Every row gives one point. A path goes straight from each point to the next, and from the last back to the first. The post is the endless flat space through its rows: a point in 2 columns, a line in 3, a plane in 4, and so on, so that a path can go around it. Count how often the path circles the post. Going back the other way cancels.
In the rows, zero is written as 128.

Post, 2 rows:
[[125 124  83]
 [142 142 171]]
Path, 17 rows:
[[167 172 125]
 [137 167 135]
 [107 166 192]
 [116 128 142]
 [137  94 161]
 [161 118 140]
 [182 142 118]
 [156 188  86]
 [114 164 148]
 [116 159 120]
 [144 165 107]
 [142 131  79]
 [162 118 159]
 [135  98 139]
 [110 110 125]
 [134 109 118]
 [182 105 120]]
Times around: 1

Post:
[[130 117 127 137 118 133 146 120 172 169 137]
 [138 137 129  88 112 149 110 118   7 150 119]
 [141 132 141 134 127 103 149 111 122 134 111]
 [153 123 160 144 103 132 145 104 151 123 137]
 [142 130 128 107 112 110 110 138 122  85 126]
 [147 139 142 116 141 134 138  99 173 104 113]
 [138 137 130 123 135 125 158 127 149  83 144]
 [128 121 154 109  95 140 157 145 138 156 112]
 [122 125 128 137 135 157 108 174 108  76 106]
 [144 135 171 106 141 118 124 107 102 166 143]]
Path:
[[120 137 140 114  87 108 144 129 113 151 116]
 [114 127 156 107 128 126 132 116 104 110 118]
 [142 100 122 139 105 120 128 107 133 129 125]
 [154 109 151 140 105 122 140 146 126 119 134]
 [145 125 128 132 127 155 140 142 129 110 125]
 [144 117 110  85 135 112 116 123 111 141  89]
 [132 113 164 108 135 138 117 139 109  99 148]
 [121 135 152 112 113 118 131 128 112  88 139]
 [140 155 136 141  86 130 136 107 107 129 146]
 [143 162 153  97 103 139 138 140 121 120 110]]
Times around: 0

Post, 17 rows:
[[ 89  98 166 144  89  98 174 161 161  87  62 173 148  99  87  85 115 140]
 [124 106 128  99  88 159 140 149  73 138 147 129 109 105 117 123  65 152]
 [133 112 102 111  93 100 168 109 136 134 145 165  84 122 149 117  94  81]
 [110 116 187  91 101 192 137 138  67 130  94 103 130 144 105 127 162 157]
 [137 105 106 176 101 124  88 126 122 141 101 104 147 130 167  87 139  89]
 [118 122 179 161 128 133 144 128  64  96 183 156  93 119 131 106  85 124]
 [129 117 112  94 157  72 111 174 120 113 194 162 121  95 140 114 143  99]
 [118 128 162 141 119  73 121 126 117  87 111 105  95  83 160  91 121 148]
 [115 112 130 138  97 143 102 176 157 159 121 118 112 159  87 156 165 192]
 [117 110 107 134 117 116 148  79 109 155 141  77 152 157 137 134 128 140]
 [120 141 122 183 184  69 108 152  69 131  76 105  92 127 166 117 117 160]
 [106  93 119  84  72 130 109 173 153 117 146 107 149 188 114 193 149 121]
 [ 93 112 167 167  93 132  80 146 141 137 125 181 177 115 183 167 157 118]
 [120 136 174 144 176 176 177 133 101  92 147  71 109 115 157 143 110 169]
 [110 129 167 134 145  88 111 127 172  84  82 169 122 132 161  91  86 153]
 [ 89 119 175 105 121 162 124 154 130 144 171  97 127 113  80 164 126 111]
 [115 132 201 117 150 113 161 173  77 148 174  78 135 108 174  91 145 105]]
Path, 14 rows:
[[ 98 125 157 127 135 154 127 168 113 127  98  88 130  69 137 117 135 152]
 [100 109 159 100 130 110 148 164  77 100 159  91 144 127 177  97 128 132]
 [ 92 150 165 153  91 112 117 149 130 105 145  89 133 132 186  85 142 135]
 [115 159 172 146  94 105  79 127 137 140 154 146 136 154 154 109 144 139]
 [ 89 134 156 140  77 148 131 184 112 144 110 105 128 115 115  84 105  98]
 [ 67 110 170 133 100 116 160 158 112  95 136 115 124 120 122  76 134 126]
 [ 95 105 164 167 144 124  76 158  94 126 162 123 110 150 160 131 107 153]
 [ 87  85 146 166 105 135 112 101 105 134 137 149 121  90 112 134  94 137]
 [ 80 112 134 155 119 110 144 156 123 102 131 104 150 105 157 143 118  94]
 [ 89 147 133 122 100 106 132 165 110 137  99 128 149  87 153 121 129 131]
 [131 130 128 127 110 129 126 173 133 115 102 125 108 152 163 145  99 117]
 [136 122 159 128 123  78 124 138 113 147 108 128 134 165 147 120 106 121]
 [112 169 185 147 140  98 141 134 102 120 144 150 118 140 123 130 114 114]
 [109 144 151 137 119 138 152 151  94 109 148 113 134 120 106  69 153 126]]
Times around: 0

Post:
[[160  97 130  78 106  67  95 127 122  91 175 103 193 143 138 102 160 157]
 [130  93 118 110 150 124 102 160 110 127 157 144  82  97 192 180 148 159]
 [133  98  94 112 134 102 134 165 109 163 180 121 138 156  76 130 159 123]
 [130 176 115 142 107 199 152 122 174 120 106 174 150 123 139  96  86  96]
 [128 139 145  86 111  42 126 145 129 113 121 173 171 151 111 152 110  82]
 [132 130 135 135 122 141  93 155 131 104  94 184 101 177 124 162 183 135]
 [122 141 141 112 157  90 140 134 132 115 122 185 158  68  97 180 101 139]
 [159 119 130 136  87 143 118 104 105 112 168 134 111 138 137 102 159 117]
 [ 73 152 139 114 134  96 159 109 163 101 125 142 130 172  77 176 107 141]
 [141 135 133 161 100 161 109  94 185 142 108 143 164 215 114 113 145  82]
 [159 136 106 123  70 118 129 168 124 145 100 108 165  81 119 139 182 104]
 [130 137 162  93 135 152 150 147 121 129 123 142 119 107 127 161  97 174]
 [145 123 142  94 120 134 153 146 165  97 151  98 106 121  96 101 166 125]
 [183 141 106 133  97 112  81 184 158 152 114 148 116  83 162 140 143 165]
 [114 121 168 154 115 131 107 172 130  96 151  93 114 196 125 112 133 107]
 [123 168 121  88 148 148  99 134 156 107 147 149 113 121  96 161  96 104]
 [134 118 121 120 166  83 105 124 109  93 146 102 114 176 139  93  74 111]]
Path:
[[141 146 143 128 123 126 124 143 174 140 115 156 128 117 116 126 147 126]
 [143 160 111  66 105  59 107 121 165 124 184 155 150 150 126 127 129  95]
 [164 128 115 160 130 147 141 127 136  92 129 200  83 139 127 109 164 120]
 [170 155 127 133 117 120  94 173 132 125 133 112 145 138 100 155 179 132]
 [149 127 169  68 124 127 126 190 118 114 149 112 148 132 131 160 189 110]
 [143 147  99 168 106 130 102  96 144 121 154  96 165 128 124 196 148 114]
 [159 110 106 105 101 137 141 156 154 125 144 173 127 116 148 100 106 135]
 [137  75 122  96 130 121  99  94 137 152 145 192 112 142 124 124 161 137]]
Times around: 1

Post (17 x 18):
[[128  90  84 154  67 108  83 104 116  95 116 105 158 149 162 132 120 130]
 [136  86 124 133  82 141 179 155  81 108 140 138 121 156 134 165 148 123]
 [ 93 137 133 114  93 144 149 120 111 121 103 158 103 113 114 128 123 117]
 [111 113 132 117 124 141 111 152 100 163 157 141 167 114 130  90 135 104]
 [114 183  97 127 119 165 144 104  95 177 141  72 147  76 124  57 127 153]
 [106 131 134  74 142 148 156 183 143 147  94  88 141 106 168 164 164 201]
 [110 129 132 110 114 168 124  97 154 121 159 121 135 135 146 116 111  99]
 [112 141 129 219 131 181 135 157 143 113  80 100  91 135 126 160  98  94]
 [123  99 127  91 158 125 145  94  78 119 103 140 143 155 133  84  97 104]
 [113  89  86 106 145 141 166 131 109 124 130 142 143 119 113 128 178  95]
 [137  97  56 106 165 103 151 135  81 131 101  90  85 113 136 149 103  95]
 [123  78 107  82 204  85 158 117 142  85 106  76 107 112 118 159  69 119]
 [106 107 124 108 140 138 134  92 151 162 147 188 122 176  81  92  95 117]
 [125 122 113 108 157 146 133  78  98  86 134 135  85 117 124  83 118 144]
 [130 120 128 117 116 132 156 171 127 117 134 103 122 145 146  88 130 103]
 [103 148 136 164 158 171 166 108 190 125 159 179 133 129 149  85 107 135]
 [122 158 116 225 152 131 161  80 113 132 152  96 106 111 162  88 195 137]]
Path, 14 rows:
[[155 127 108 148 118 117 145  73 109 137 146  88 124 114 131 103 157 165]
 [125  80 155  99 140 120 162  96  85 122 123 136 132 114 141 124 112 129]
 [106 120 149 149 108 159 176 126 104 101 145  78 152  88 157 121  90  97]
 [ 75 108 115 113 105 171 136 131 130  96 127  98 158 142 117 106 102  97]
 [123 127 131  94 178 180 149 163  60  79  80 111 112 150 159 149 130 110]
 [138 168  90 168 149 149 142 147 129 160 129  99 111 110 132 113 126 135]
 [157 123 141 139 162 167 142 144 119 148 112  92 168 153 102  61 128 142]
 [142 121 112 140 136 147 122  99 140 140 114 116 113 105 159 145 123 126]
 [119 153 127 116 136 100 137 109 141 145 116 134  99 126 129  94 134 102]
 [109 135 173  80 171 130 181  99  91  94 159 144 150 119 135  92  62  89]
 [ 96  98 131 170 120 132 113 170 121  89 166 151 126 149 110 125 128 129]
 [112 104  96  86 139 172 131 189  93 129 159 159 109  88 122  93 143 112]
 [118  84  92 158 117 162 163 120  81 157 136 177 182 127 146 103 111  64]
 [113 131  97  91 147 175 126  86 141 171 129 150  87  82 102 116 137 129]]
Times around: 0

Post:
[[100 146 140 139 126 175 133 105 109  95 145 146 162 134 147 137 146 188]
 [109 116 109  96 138 123 147 143 113 118 128 135 145 182  93 133 151 113]
 [153 119 184  90 106 122  97 136 126 134 105 145 113 108 113 133 139 129]
 [116  92 139 117 114 131 147 155 118 142 153 135 154 131 111 148 108 136]
 [ 65 138 143 121 107 113 131 182 129 100 108 146  82 121 125 132 103 148]
 [ 91 163 144 108 153 168 121 109 167 146 124  90 155 116  99 128  71  96]
 [123 144 102 122 111 125 112  89 129 187 164 133 135 128 144  97 121 152]
 [142 165  35  97 169 123 140 111 163 114 146 127 105 132 128 132 132 121]
 [153 150 125 108 126 118 141 180 156 107 127 132 135 150 159 124 119  80]
 [107 124 129  90 120 106 111 136  92 154 106 156 144  99  75 126 108 135]
 [144  89 106 116 108 163 106  91 134 143 110 101 174 148 113 135 120 144]
 [161 108 160 135 186 152 125 123 174 115 113 156 132 138  98 139 114 137]
 [130 151 151 126 143 107 154 175  97 160 130 129 122 130  73 145  94 135]
 [128 188 138 139 150 162 139 141 187 171 105 133  95  96 127 113 119  82]
 [111 140  91 134 161 122 133 139 113 144 141 122 124 132 156 129 157 146]
 [134 123 107  80 149 145 166 151 175 111 129 103 127 121 119  95  94 109]
 [153 149 125 151 139  74 184 114 175 116 126  99 128 142 140 139 108 126]]
Path:
[[218 158 174 102 137 161 148  88 124  79 184 152 190 160 158  93 171 176]
 [112 150  95 148 144 113  56 132 190 218 142 140 109 176 120 140  88 115]
 [112 103 188  79 142 154 149 104 150 133 148 103 116 170  92 170 114 135]
 [194 141  94  80 123 117  98 108 148 150 160 156 127 106 144 101 102 107]
 [118 143  84 163 131 145 155 134 111 140 125 133 151  91 141 136 140 163]
 [121 108  80  82 136 133  99 158 156 202 174  92 140 151 122 101  92 102]
 [140 154 187 118 123 108 176 192 123  99 125 159 111 113 100 186 111 133]
 [128 177 129 140 119 138 183 119 186 112 136 138  91 155 137  88  96 128]
 [112 152 109 137 157 142 109 107 136 151 115 139 138  97  98 131 103 125]
 [101 101 115 127 126 135 165 118 140 133 132 115 128  77  71 125 147 185]
 [128 113 114 107 146 143 103 178 115 121  83 182 128  53  88 127 123 124]
 [118 160  82 122 116 108 140  99 136 139 173 106 136 118 163 135  99 129]
 [170 156 155 108 148 118 158 153 151 121 116 152 129 121 142 135  90 108]
 [120 112  98 140 198  82 102 166 206 177 159 138 106 133 179 131 111  89]
 [154 105 155 178 143 118 158 133 180 106 124 120 159 135 126 137 135 156]
 [128 148 154 139 139 121 101 100 140  88 123 126 121 104 152  79  61 168]
 [137 159  85 120 198 104  99 100 120 178  99 113 117 141 126 118 109 100]
 [115 129  39 112 145 139 128 131 127 182 174 113 107 147 132 155 128 125]
 [113  92 182 158 106 111 183 165 143  89 147 110  83 153 189 126 110 155]
 [122 164 105 144 119 189 106 115 127 128 123  76 143 158 106 122 118 143]
 [161 138 136  60 133 120 123 116 166  77 103 162 116  96  86 108 134 141]
 [152  77 180  91 163 142 200 149 166 159 112  85 115 142  76 146 154 134]
 [196 116  86  85 136 162 118 134 127 153 179 128 193 116 146 147  76 105]
 [113 147  91 141 131 129 161 128 139 149  85 170 110 109  83 134 165  79]]
Times around: 2
